Every row gives one point. To make a cloud, some directions were put in groups of two or more. Within a group, all points are equally far from the middle, so they leave a hole (a ring in 2 directions, a hollow ball in 3). The other directions are filled evenly. Then the cloud was stretched, turned, moved and blurred a little. How many holes are there, and how many directions does each take, smallest first?

Cloud:
[[-56  28]
 [-42 -40]
 [ 21  55]
 [ 57  -6]
 [ -7  60]
 [ 49 -27]
 [-60  18]
 [-58 -16]
 [ 22  55]
 [ 12  58]
 [ 53 -19]
 [-35  51]
 [ 30  50]
 [-54 -25]]
Holes: 1 (2)

Cloud (20 x 3):
[[ 12 -49  48]
 [ 41 -14  46]
 [ 22  28 -14]
 [ 27  38 -33]
 [ 47   0  17]
 [ 14 -17 -13]
 [-44 -39   8]
 [-21  15  35]
 [-46 -13 -45]
 [ 21 -47  -2]
 [ 47   3 -42]
 [ 28  11  36]
 [-46 -30  -3]
 [-41 -60  28]
 [ 42 -35 -13]
 [ 60 -19   4]
 [ 15 -33 -41]
 [ 31 -38  38]
 [-57 -40  15]
 [ 18 -39  21]]
Holes: 0

Cloud (26 x 4):
[[-26 -24  31  11]
 [-33  17 -19 -13]
 [ 37 -18   9 -35]
 [-32 -12  14  19]
 [-33  28  20  42]
 [ -4 -35   8 -51]
 [ 41  -1  29  -9]
 [  9  44  11   8]
 [  4  40  18  -3]
 [ 27  -5 -21  60]
 [-33  -1 -20  38]
 [-21 -27  17 -33]
 [  8  40  34  29]
 [  5 -36  28   6]
 [ 30 -23  31  12]
 [-11 -33  20 -21]
 [-36  22 -25  27]
 [ 39  29 -41  -8]
 [ 38   9  35  13]
 [-37   6  47  28]
 [ 36   6  -7  48]
 [ 36  15  43  12]
 [-11 -16 -50  -2]
 [  1 -36  12 -36]
 [ 24 -28  25  -5]
 [-34   2 -24  -4]]
Holes: 1 (2)

Cloud (26 x 4):
[[ -7  25  12 -19]
 [ 36  17  17 -26]
 [ 17 -60  -7  -8]
 [ 14   7 -33 -42]
 [ 14  -7 -46 -10]
 [-13 -33 -50  22]
 [ 31  -4 -28  21]
 [ 38 -35  14   4]
 [ 46 -13 -11  -7]
 [-21 -54 -13 -32]
 [-21 -20 -19 -59]
 [ 23  11  35  -9]
 [-17  27  22  29]
 [  7  -4 -44 -28]
 [-12  12  -4 -50]
 [ 49 -32 -12 -20]
 [  7  -7  53 -22]
 [-23  -1 -25 -35]
 [-15  28  13  10]
 [ 38   9 -20 -48]
 [ 21  14  37 -32]
 [ -8  20   4 -39]
 [  0  14 -32 -20]
 [-15 -56 -24  16]
 [ 38   1 -21  -6]
 [-23 -48 -17 -40]]
Holes: 1 (3)

Cloud, 47 rows:
[[  4 -22  13  53  -7  10]
 [ -4 -22   3  19 -60   3]
 [  6   6 -21   6 -28 -42]
 [  7   0 -11  20  47   1]
 [ 31 -41  11  -5  -1 -18]
 [  7  38  -5  12  26  31]
 [-10  20 -13  31  40   2]
 [ 12 -39  26   2  24   9]
 [-12  31   8 -14 -48  25]
 [ 15  26   9  17 -52 -27]
 [-17  26  52  19 -33   5]
 [  0 -30   4 -36  21 -14]
 [-35  25  41   5  -3 -21]
 [ 40   4  -1  -8 -10  31]
 [ -5  -1  15  16 -52  37]
 [ 16   8 -13  24 -58  13]
 [-20  44  -2 -22  14  -5]
 [ 30  15  19 -21 -21 -31]
 [ -9   7 -11  14  16 -47]
 [  2  -7  -1  30   9  44]
 [ 19  -3 -15  21 -10  44]
 [  1 -39 -22 -17  15  -1]
 [-20 -18 -12  42  16 -20]
 [-27  12  42 -24 -13 -17]
 [-40  15 -29   0  10  -7]
 [-14  21  27  31 -42  32]
 [  3  41 -18  -9  27  14]
 [ 33  -9  42 -17  -7 -12]
 [  8  43   9  -9 -25 -32]
 [-23 -28  28 -30  -8  14]
 [-44   6  13  18  28  15]
 [ -2  19  19  49 -48  -7]
 [-44  -1  25  32  12  12]
 [ 30  15  47   9 -15  13]
 [-16  19  14  41  35   2]
 [ 24 -19  38  35  -5   0]
 [-14  14   0 -37  30   2]
 [  9 -16   1  45   5 -33]
 [ 25 -34  29  -9  15   7]
 [  1 -15  37 -35   5 -21]
 [  0  -9 -39   9   4  32]
 [-19  -6 -34 -21 -19 -11]
 [-13 -21  -5 -30 -38   9]
 [-12 -10  18 -20   4 -46]
 [-10 -13  15 -42   3 -24]
 [-16   4  18 -47   5   2]
 [  0 -32  23   2  38 -12]]
Holes: 1 (6)

Cloud:
[[-16 -29 -14  31   0  32  -3 -24]
 [-30 -24  -1  25  11 -34   1  -7]
 [ 13 -18  19  28  -5 -22 -21  -9]
 [  7 -21  48   8   9  17  -5  13]
 [ 12  17  15  41   8 -15  11   7]
 [  0  11  -6  42  24  31 -20 -20]
 [-16 -27 -21   2  -6  -8   8 -27]
 [-50  -2  16  21   5  16  -7 -19]
 [-28   3   4 -23  15 -10 -24  26]
 [ 12  26  -8  -2 -16  15 -13 -17]
 [-14 -14  31   2   4  28 -24 -22]
 [-34 -18  21  11   1 -24 -11 -21]
 [-30  17  18  24 -11 -17 -15   5]
 [ 10  15  -1 -22  26 -27  10 -15]
 [-32  29   6  20  18 -17 -10 -29]
 [-47  -8  14  15   8  21 -22 -15]
 [ -4 -21  32  -2  13  12 -35  14]
 [ -8 -18  -9  21 -14 -20   3  24]
 [-45  -5   5   9  43  28 -11  11]
 [ 30 -18   8 -10  21  31   6  16]
 [-10 -30   7  43  -6  18  18  -8]
 [-21 -13  18 -10  33   9  11  34]
 [-26  13 -32  28   9   2  21 -19]
 [ 13 -23 -25 -15  23   4 -26  -2]
 [ -2 -22  23  39   0  26 -20 -11]
 [-46  13  -1  40  16  18  -3 -16]
 [ -9  11 -13  30  49   1  -9  30]
 [-14 -20  29  -4   2 -17 -31   7]
 [-11 -28  36  29  17  25   2  16]
 [-27 -21 -13 -17  15  25  -5 -25]
 [-15   3  -3 -20  28  -4  20  34]
 [ -2  31  17  -1 -10  24  14   8]
 [ -5 -16 -12  25  30  -4 -35 -32]
 [ -2 -24 -18  -2 -10 -15 -11  24]
 [ 13  18  32  33  17   8  -4  15]
 [-15 -28 -14  22   8   5 -40  -7]
 [-30 -16  25  30  18  34  -3  16]
 [ -4   4 -20  -8   9  20  -1  46]
 [  6 -22  22   8  55   8 -18   9]
 [-24  -6  -6  24  -4 -27 -21  19]
 [ 31  -7  15 -23  26  -4   2  17]
 [ 11  -2  40   4   0 -21 -19 -14]
 [  4  10  21  -3  31  -3  25 -28]
 [  1 -36 -12   9  16   5  34 -16]
 [-51  -4   1  -8  28  17 -14 -14]
 [-19  31  -9 -13  17   0   1 -32]
 [-49  -7  -7  10  38 -20 -14  -5]
 [  9 -17  48   5   1 -13   6  -7]
 [-19 -29  18 -13  36 -15  16 -16]
 [ 16  18  27  -7  11 -12  24  -6]
 [-12 -26 -11  18   3 -17 -26  22]
 [-13 -17 -23  -6 -13 -22  -3   9]
 [ -7 -25  35  -9  12 -19   7  19]
 [  1  15 -32   7  15  -7   1 -35]
 [ -2 -31 -30   5  36  22  -5 -20]
 [-15  18   5 -15  39   3  -8  36]
 [  3  19  20   5  28 -39 -11   1]
 [  5  -8  16 -11  48 -23 -25  -7]
 [-27  -9   8  24  35 -20  16  24]
 [-15  16  17  39  23  -9  24   7]
 [ 21 -31   1  26  13   2  29  -6]
 [ 12  13  26  -7  18  29 -28  -1]
 [-17 -26   2 -22  39  23  -1  19]
 [ 10 -25  26  44   5  22   2  -4]
 [  2  30  14 -11  -4 -17   9 -19]
 [ 24 -28 -11  12  17  22 -20  19]
 [  2  21  31  33   6 -15   6 -15]
 [ -6 -31  30  -4  42  14  10  14]
 [-22   8  22  19  32   1  21  27]
 [-12 -31 -21  16   9 -19 -21 -21]
 [-36 -16 -18 -16  27  27   8 -10]
 [-41  26   8   4  17  -2   9 -25]
 [-18 -23  20  12  16 -29 -13 -32]
 [  7  20 -15  27  -9   2   8 -26]
 [-13 -15   9 -19   1  33 -18  25]
 [-33  24  15  33   4  23 -15  -1]
 [ -4 -23  27   2  33 -34   2 -20]
 [ 11  16  -7  -2  31  15  35  -2]
 [-20 -19   3 -16  15  37 -15 -19]
 [-32 -32  -8  18  38 -24 -11  -8]
 [-30 -19 -14  21  19   1 -38  14]
 [ -9 -14  15 -18 -15   7 -17 -23]
 [  2  -4  -9  37  21  26 -25 -31]
 [  0  -6   4  16  60 -23  -9 -19]
 [-13 -10  12  -6  48  -6 -11 -39]
 [-25  25   3   6  40 -24  -5 -27]
 [ -5 -14   7  -9 -32   2   6  11]
 [-36  -2   0 -21  -4 -15  -2 -13]]
Holes: 3 (2, 2, 4)

Cloud, 103 rows:
[[ 14   0  -6   1 -17 -22 -40  27   2]
 [-25 -28   2 -21   1 -21 -13  37  -1]
 [ -4 -54   4 -19  27 -14 -13 -11 -51]
 [ 15 -20   0 -28  41  -4 -53  20 -23]
 [ 19   0  19  12 -30  13  36  18 -40]
 [-34   1 -12  11  -5  34   3 -13  19]
 [-52   4 -24   2 -41   8  21  -5 -20]
 [-10 -34   2 -32  24 -11 -42  28 -11]
 [ 18   9   7   5 -20 -14  60 -31  -8]
 [-15  13  39 -32  -8 -19   4 -16 -23]
 [-17  -3  35  26  22  12   5   1 -11]
 [ 29 -30 -11   4  15  -6  37   9  24]
 [-21   9   4  -7  -3  26 -21 -31  24]
 [-18 -33   8 -32  37  24  30 -31 -11]
 [ 23  -4  15 -11 -30  31 -21  24   6]
 [-14  17  -2 -42  28  11   3 -36  -4]
 [-20  15 -17  20  18  -5 -14 -19   1]
 [-35  -1   5 -15  32 -34  -2   2 -18]
 [ 18 -14 -25  14 -43  -3  15 -11  -3]
 [-27 -15  34  -5 -16 -16  22 -21 -29]
 [  8 -31 -58 -20  15   5  37 -27 -24]
 [ 32   3  33   3  -3  25  16 -14 -21]
 [-29 -26  -8 -17 -16 -18   2  30  -8]
 [ 13 -22 -52  -9  15  -8 -14 -13  18]
 [-25 -36 -35 -26  34 -27 -22 -18  11]
 [  6   7 -18 -12  26  -3   1  -8 -51]
 [  0   5  31 -41  50  -7 -20 -33 -15]
 [ -7   4 -15   2  46 -19  30 -33  -5]
 [ 36 -40  31  -7   3 -19  -7  -1   9]
 [ 12   8  28 -30  16  -7  12 -44   9]
 [-19 -35  -7 -21 -32 -21  32   5 -25]
 [ -4  10  16 -29  49  11   9 -18   8]
 [-36   0 -12  20 -18 -40  21 -17  -1]
 [-33 -32 -32  11   5 -38  -1  -2  15]
 [  8  10  23  -2   0 -25  10  15 -49]
 [-28 -17  13 -48  13  -2 -29  13   9]
 [-16  34  21  -3 -50  18  17   3 -28]
 [ 24 -45   4 -15  35   6  25  -4 -23]
 [ 13 -14   0  -1  16 -15 -31  17 -40]
 [ 15   2  -6  23  20  10   3 -10 -29]
 [ -9 -25   1  12 -22  12 -12  43  23]
 [-13 -31 -14 -54  -3  22 -13 -13 -32]
 [ 15 -35   5 -45   0  -8  27   0  -5]
 [ 16  11  -5 -42  29 -31  -9 -17 -12]
 [-22 -15  31  -5  54  12  13  15   1]
 [-13  24  16 -35 -27   9  12 -31  -2]
 [  6 -16  10  -2  -8  -9 -22  49 -24]
 [ 13 -10 -11 -27 -48  33  16   0  -8]
 [ 26 -28 -18 -19  20  28  -6  -9  29]
 [ 30   4  45 -30   6 -10  -2   2 -19]
 [ -7  16  50 -32  -3  -4 -28 -10 -59]
 [-10  39 -21 -12 -27 -19 -11  -6  19]
 [  5   2  38  16  37  -8  -8   0 -47]
 [ 14   7   1  23 -31  20  13  26 -19]
 [ 29 -17  30 -20 -21 -27   7 -10 -37]
 [ 14  -3 -21 -56 -28  13  23  -8 -21]
 [ 11  10  48 -40   0  -9  -5 -22 -54]
 [ 12  13  13  17 -23 -36  33  -8  -6]
 [ 17 -30 -55 -10  38 -14   5 -10  29]
 [  8  19 -17  27 -16   3  -2  41   8]
 [ 19 -11   8 -41 -25  12  37  18 -17]
 [-13 -24 -14 -23 -13 -16 -36  23  15]
 [-13 -14  38 -42  10  17 -13 -39   1]
 [-10 -35 -40  18  22  11  10  14  30]
 [-29  -9  -6  -7  56  10 -36 -22   1]
 [ 19  -9 -42 -29   8  26  25 -26 -18]
 [  4  10  56   6   5  -7 -23  14 -58]
 [  8 -13 -24 -42   9 -12  24   8 -43]
 [ 22   6   7 -50   5  22 -24 -11 -32]
 [  3  12  38 -22  16 -21  21  -3 -27]
 [ -7 -33  -4 -15  -6  24   2 -22  37]
 [  5  22   7 -39   4  29 -16 -38 -34]
 [-26 -10  -8 -48 -12  12  35 -35  10]
 [ -6 -41  24 -33 -32   0  -9 -30  -9]
 [ 26 -10 -17  17  17   6  28   0  -5]
 [  8 -36  29   6  10  -6 -22  51  -3]
 [ 10 -31 -25 -42  34  17  35   5 -11]
 [ -6  20  37 -25  -7 -26 -27  -9 -27]
 [ 13  -2 -35 -37  18 -18   7  -6 -24]
 [ 32  -2   4  11  14 -15  38   9  15]
 [ 29  -3  -4   5  48  -4  16  12   5]
 [ -4  14  11 -35  32  26 -23 -46 -32]
 [-12  15   7  14 -20  18 -20 -43 -29]
 [  3 -31   0 -58   6  18 -25  -5 -15]
 [ -9   5  -4 -12  16   8  59 -44  -3]
 [ -8   8 -28   0  41 -19  36 -33  39]
 [-10 -37  -4 -31  57  13  14  29  10]
 [ 16  12 -12 -33  -2  24 -19 -33 -33]
 [ 13  19   4   5 -14   0 -51  -7  -1]
 [-20 -28 -40 -29  24  40   8  -6   4]
 [-43   5 -51  -4  10  -7  19 -29   8]
 [ 18 -30 -35 -10 -13  26  51 -20  10]
 [ 11  19  32 -49   5  20   4 -24 -38]
 [ 32 -38  11 -18 -16  26  -1 -34   1]
 [ -3 -28 -10 -11  -7  33   6   6  42]
 [-22 -19 -17 -21 -44  16  24  -3  24]
 [-15   5  27 -44  10 -10  28 -31 -30]
 [-48   0  -8   1 -42   2  15  -3 -18]
 [-42   1  -2 -10  12   2 -48  -2  -3]
 [  2  23 -22 -43   4  -1  10 -38 -26]
 [-22  10  19 -37 -25 -18  -4 -39  -8]
 [ 17   3 -35  -8   7  23 -18  11  25]
 [ 36 -35  27 -25  39  22 -12  15  10]]
Holes: 2 (2, 4)

Cloud, 90 rows:
[[ 28 -36  22   0   9  -3  18  15  -3]
 [ 10  -3 -21 -11  13  -7 -22 -18  -5]
 [ -7 -35  -9  -9  42   0  24 -16  11]
 [-20  19   3 -12  -7  13 -12   9 -46]
 [-18  27  -3 -25  18   8  13 -20 -10]
 [-13  -1  34  35  10 -22 -26  32  -9]
 [ -3  -7 -17   9  10   4 -25  12 -14]
 [  1 -18 -10  49   0 -15  -1   0  13]
 [  9   0 -30   7  -5   6 -31   6 -41]
 [-18   9  18 -12  -8  34 -49  33   5]
 [-19  16  14  -8  -5  -4 -17   4 -23]
 [ 10 -32  13  -6   1  11   3  -5  11]
 [  1  -1 -20 -14   4   0 -18   2  27]
 [ -1  -3  15 -13  28  19  24 -34   2]
 [-15  23  34 -10  11   0  12  16  12]
 [ -4  20  22  17  27  11  -4  -9  15]
 [ 23   0   0   5 -14  24 -15  28 -13]
 [ 21 -21 -48   7 -11  16 -19   7 -18]
 [-29   3  53  20  22 -15  13  14  -4]
 [ -7   4 -34  34 -16   7  14  20 -14]
 [ -2  21   6  19  14  -3  -8   2 -12]
 [ 13  18 -21  28   0  17  -6 -13 -31]
 [ 12  14   6  15  14 -18 -32  26 -21]
 [ 23 -12 -28 -14  10  16 -23   2  15]
 [-20  21 -18  26 -17 -12 -30   0 -36]
 [-16  39  -5   8  16  -8 -26  -7 -43]
 [ 28  -9  15  22   7 -23  16  -5  23]
 [ 16  22  18  -5  11   0 -30  13   3]
 [  3  -7  10   9  14 -24  -9 -10  -2]
 [ -6  23  10  17   2  -9  16  -1  -5]
 [-16  13  18  -2  20   2  -5 -16 -17]
 [ 29  16  18  -5   0  -3 -23   7 -28]
 [-15  -4  -2  -2  15  -7  -5 -21  -6]
 [ -5  32  16  16  28   1 -28  12  -7]
 [  4 -28 -13  15  12 -23   6  -2 -37]
 [  6  -4  17  33 -15   8 -16  -9  23]
 [-12   4  47 -15  14 -17  17  -6 -12]
 [ -9 -26   2  -1  -3  -9 -60   3   7]
 [  0  22 -10 -26  16  29  12 -13   8]
 [  1  21  19 -24  -5  -9  -4 -15 -29]
 [-11   5  22   9 -14 -13  -3 -23 -19]
 [-27  33  14  11  -4 -21 -11 -28   8]
 [ -2 -28   6  11   8  -1 -30  37  25]
 [-22  14  31  11 -22  -9 -32   9 -18]
 [ -1  20  11  11  29   4   2   0   5]
 [ -5 -28  23   4  -6  22  13  40 -18]
 [-35 -21   8 -18   4 -12  24   6   7]
 [-16 -29   5  32  11  -7  22  20   9]
 [-10   4 -19   0 -24 -19   2   6 -18]
 [-11  11  18  -2   3  29 -12 -27 -20]
 [ 30  11  -4  32   7  10  -9 -12  -3]
 [-33   2 -10   5 -13  20 -23  26 -21]
 [  9   8  60  -1   0   0   3  -9  14]
 [ -9  21  48   8  15 -11  16  -7  -5]
 [  1 -28   6  28  13   0 -37  -5  11]
 [-31  28  43  19  24  -5  11  -6   5]
 [  3 -27 -18   5   2  33  -1  -6  -4]
 [-23   7 -14  32 -17  -2 -14   3   1]
 [ -8  -8   9 -37  -1  -1 -33  13   5]
 [ 12   2 -19   4  23 -17 -38   1  -4]
 [  1  -9 -23   5  -4  -6  -2  25  -7]
 [ 11 -25 -18 -13  -2  19   7 -24  18]
 [ 28 -13  14  -2  21  -1  27  -1  23]
 [-18  17   1  36 -20  -9   5 -17   6]
 [ -6  35 -14  11   6  17   1 -22  -3]
 [ 21  24   4   6 -15  -8 -39 -18  -7]
 [ 32   1  12  13 -10  -5 -15   2  19]
 [ 10   5 -17  19  -8 -21   4 -18  11]
 [-10 -32  13  29   8 -23  11  38 -10]
 [ 19  -8  40  30  21 -15   1   2  26]
 [ -3   5 -26 -12  -3 -17  27   0 -37]
 [  5 -33   3  17 -17   6 -29  16 -19]
 [  7  17  -3   9 -19  -4 -13  -1  -4]
 [  1 -28  30  10  17  -1  13  19 -22]
 [-23  -8  33   6  19  -9  19  12   1]
 [ -9   6  16  -3   9   0  37 -19  -6]
 [ 12  21   0 -34  -7  27  12  -6  -7]
 [ 15   4 -43  33  -8 -22  -8  10  -5]
 [ 39  -9 -44  12   6  24   6 -11  -5]
 [ -4  49   9 -11  10   4 -29 -43   9]
 [-30  16  12  -9   7   6 -28   1 -19]
 [ -9  19  52   8  16   1   0 -16  14]
 [ 21 -48   6  -8   2   0  19  10  33]
 [ 33 -31  -3   6  28  19  15 -13  10]
 [ -4  22  29 -12   5  24 -17  22 -40]
 [-22  16  16  30  -9  10 -17 -18  12]
 [-15  -1  28  24 -29   8  -6  16   5]
 [  9 -38  13  10  -3  16  22  37   0]
 [-17 -28  26  10  14 -44 -19  28  22]
 [-19  -3   3  23  -3  -7  10  11   6]]
Holes: 0
